Every row gives one point. Examples show where two turns around zero, p and q, send a point. Write where each new point lands after one turn and then the other. Backwards means that the second turn is done in reverse. Each puzzle has new turns, and all numbers are rounded.
In the rows, zero is written as 128.

Turn p:
[104 136] => [104 121]
[127 116] => [134 118]
[151 166] => [125 172]
[163 102] => [172 127]
[ 95 120] => [106 102]
Turn q:
[122 140] => [133 140]
[171 118] => [149  89]
[ 91 125] => [101 153]
Where do these land?
q, then p backwards: [95 88] => [ 84 156]
p, then q: [144 118] => [141 115]
q, then p: [153 155] => [158 149]
q, then p: [101 139] => [104 145]
p, then q: [148 141] => [150 136]

Turn p:
[152 162 108] => [112 157  96]
[148 120 116] => [137 123 105]
[117 114 110] => [118 105 124]
[ 96 116 178] => [146 127 186]
Turn q:
[108 152 149] => [111 139 159]
[160 102 111] => [156 110  98]
[155 125 114] => [155 127 115]
[ 95 140 122] => [ 99 149 131]
[155  87 126] => [146  91 102]
[ 96 161 145] => [101 152 162]
Where do these land?
p, then q: [144  92 143] => [161 104 116]
p, then q: [125 128 132] => [128 125 132]
p, then q: [ 82 127 121] => [ 90 104 140]
p, then q backwards: [175 151 149] => [146 156  82]
p, then q backwards: [114 142  94] => [ 94 108 126]

Turn p:
[139 135 102 156 143 101] => [136 126 100 148 125  91]
[162 157 162 130 143 158] => [153 184 142 113 119 135]
[118  95 163 147 123 136] => [133 131 153 157 156 151]
[133 109  95 147 136 135] => [145 112  97 148 122 133]
[131 156 104 141  99 162] => [140 124 134 131  71 137]
[105  92 138  86  95 105] => [107  79 156 105 160 140]
[108 152 132  90 156 101] => [ 84 140 114  94 142 110]
Turn q:
[ 88  97 124 141 124 104] => [ 82 122 120 119 113  99]
[139 118 132 118 112  95] => [132 126 108  96 112 126]
[164 117  99  99 141 159] => [144 102 110 137 168 164]
[100 141 139 130 156 170] => [110 142 167 159 152 135]
[152 156 107 169 118 117] => [171 125 115 150 114  96]
[141 156 170 136 139 110] => [157 151 161 103 118 119]
[132 137 122  94  93 152] => [128 139 109 141 117 176]
[ 78 152 113 152 154 128] => [104 160 139 159 143  87]
[157  80 146 114 116 116] => [124  87 124  87 116 148]
Where do these land?
q, then p: [118  96 105 172 162 119] => [110 107 115 151 181 104]
p, then q: [110 169 175 126 108 125] => [121 175 163 113  97 132]
q, then p: [ 98 133  99 103 119 136] => [105 130 105 148  95 130]
p, then q: [121 103 109 112 105 103] => [ 99  97 127 105 138 127]
q, then p: [115 103 122 113 117 148] => [115 120 123 147 121 158]
p, then q: [160 171 152 158 132 141] => [178 162 127 123  99 126]
q, then p: [129 144 139 148 117 152] => [146 139 153 148 125 124]
p, then q: [173 106 123  92 165  99] => [142 131  99 101 193 130]

Turn p:
[122  92 106 108 133 110 122 153] => [104  95 129 121 130 120 105 159]
[135 109 160 163 126 129 161 118] => [138 138 116 161 155 105 162 133]
[169 141 151 100 107 101 140 110] => [153 137 142  82 133  92 149 126]
[144 144 110  75 125 156 118 130] => [145  99 149  87 113 160 126 120]
[127  86 149 142 146  91  94  87] => [108 116 137 152 129  61 110  97]
[ 95 118 122 149  77 124 129 137] => [112 150 139 155  94 127 141 166]
[102 149 130 179 134 153  94 151] => [136 162 123 178 119 160  93 122]
[113 159 119  93 157 142 123 138] => [115 124 138  99 139 170 113 107]
[146 155 105 142 148 145 172 127] => [141 131  79 115 142 157 152 121]
Turn q:
[142 158 157 144 109 110 106 127] => [135 142 141 155 132  91 123 100]
[108 131 115 157  90 111 132 132] => [100 104 120 143 108 105 105 121]
[139  99 105 144 165 152 152 171] => [126 104 153 137 137 168 135 183]
[159 123  96 112 151 112 125 124] => [141 129  96 133 155 130 147 156]
[108 163 153 127  93 161 100 106] => [134 151 132 136 110 135  96  67]
[ 90 109 119 131 161 100  99 126] => [ 97 122 129  93 174 120 116 132]
[157 102 112  92 125 110 152 159] => [159 122 114 117 115 116 137 185]
[ 94 176 153 138 151 152 133 111] => [ 93 173 151 133 125 152 131  93]
[154  91 142 105 107 144 153  98] => [167 105 115 105  96 136 160 117]
Where do these land?
q, then p backwards: [114 120 116 142  76 111 161  32] => [130 126  64 134 154 126 149  35]
q, then p: [147 178 143 140 114 141 120 151] => [154 177 115 150 121 116 120 113]
p, then q: [ 95 125 112 144 143 112 104 150] => [109 127 135 130 149 132  85 109]
q, then p: [137 112 204 140 148 134 119 145] => [149 145 160 119 181  93 155 107]
q, then p backwards: [143 134 107  93 141 112 118 162] => [149 131 134 149 113 107 137 172]
q, then p backwards: [147 126 115 109 126 139 121 140] => [147 134 125 142 123 139 128 149]
p, then q: [146 132 106 121 144 134 116  61] => [129 102  74 106 109 116 152 102]
q, then p: [151 110 106 145 119 131 125 116] => [128 100 105 147 126 118 130 138]
q, then p: [106 115 112 107 116 138 110 156] => [141 114 153 122 116 134  89 129]
p, then q backwards: [ 78 129 120 140 132 140 165 149] => [123 150  92 146 170 139 154 124]
q, then p: [144 129 167 128 149 115 150 146] => [136 157 136 117 166 120 147 142]

Turn p:
[ 91 140  90 104 115 127 143 107 143] => [ 91 154 136 148 117 104 150 155 115]
[165 107 175 115 134 136 162 102 177] => [108 145 143 122  93 141  97  85 186]
[114 156 144 123 101 157  89 109 102] => [128 120 107 166 148 151 169 105 112]
[136 150 100 106 149  95 172 175 119] => [153 160 139 110 100 131  93 177  96]
[104 138  98 182 175 173 113 121 118] => [176 110 121 126 140  87 185 150 156]
[101 141 140 124 112  85 106 145 127] => [114 127  91 141 150 125  99 138 100]
[ 92 117 119 123 174 151 156 104 129] => [140 163 156 142 140  95 145 146 165]
[158 108 140 141  93 106 155 157 120] => [131  99 149 117 107 136  82 112 102]
[163 135 112 141 109 114 110 110 119] => [120 117 116  97 119 131 145 102 102]
[108 101 134 120 141 117 111 119 107] => [124 134 137 126 174 123 125 127 129]
[157 115 123 120 140 145  99 128 166] => [109 116 116  98 120 153 142 132 165]
[148 130 160 137  92 130 119 159 110] => [142  92 123 142 125 161 105 108 107]
Turn q:
[ 93 119 117 146  98 125 134 147 130] => [142 105 117 114 103 151 116 111 149]
[126 162 157 180  90 157 199 114 145] => [117  86  85 188  72 120 168 113 137]
[138 129 117 123 167 152  80 126 111] => [142 139 162 141 164 125  94 136 100]
[126 149 119 112 124 113 123 104 117] => [119 119 131 112 142  99 132 114 123]
[127 112 103 123 150 132  96  98 153] => [114 146 150 133 146 108  86 134 149]
[145 134 135 152  83 114 123 145 139] => [155 130  78 124 112 123 127 126 134]
[138 112 117 106 162 109  95 146 155] => [111 159 132 106 154 141  96 159 126]
[126 154 142 179 129 119 200 115 100] => [123  68 108 166 127 132 191 125 144]
[128 140 116  84 155 139 114 144 127] => [104 147 148 113 146 140 115 121  93]
[108 107 177 121 102 111 130 136 122] => [150 127 132  97  84 128 150 151 130]
[153  90 107  81 147 137 115 132 109] => [131 183 164 115 158 141 133 117 125]
Where do these land?
q, then p backwards: [133  90 131 126 147 134 153 145 145] => [129 134 130  83 137 154 128 131 143]
p, then q backwards: [154 154 174 111  95 100 164 131  89] => [127 139 108 113 109 200  99 164 125]
p, then q: [147 151 115 119 142 157 164 108 107] => [128 125  96 144 109 103 167 120 109]
q, then p: [104 125 141 100 116 155 119 115 161] => [104 116 102 161 141 135 126 112  99]
p, then q: [121 141 125 162 109 130 123 137 140] => [145 136 123 117 136 136 131 120 164]
q, then p backwards: [137 115  87 129 139  98  85 153 171] => [127 111 158 101 164  75 112 152 149]
q, then p: [ 96 146 115 122 156 124 126  87 144] => [109 125 112 141 173 112  98 132 144]
p, then q backwards: [159  94 105 147  83 117 140 150 158] => [ 56 158 141 118 132 123 127 123 144]
p, then q: [ 97 166 151 127 172 149  94 111 107] => [ 88 120  97 177 173 139 133 125 134]
p, then q: [145 120 163 118 145 105  98 105  89] => [ 98 130 165 155 163  98 125 128 110]
p, then q: [114 106 102 146 105 139 141 166  97] => [172 143 140 122 127 153 157 161 127]
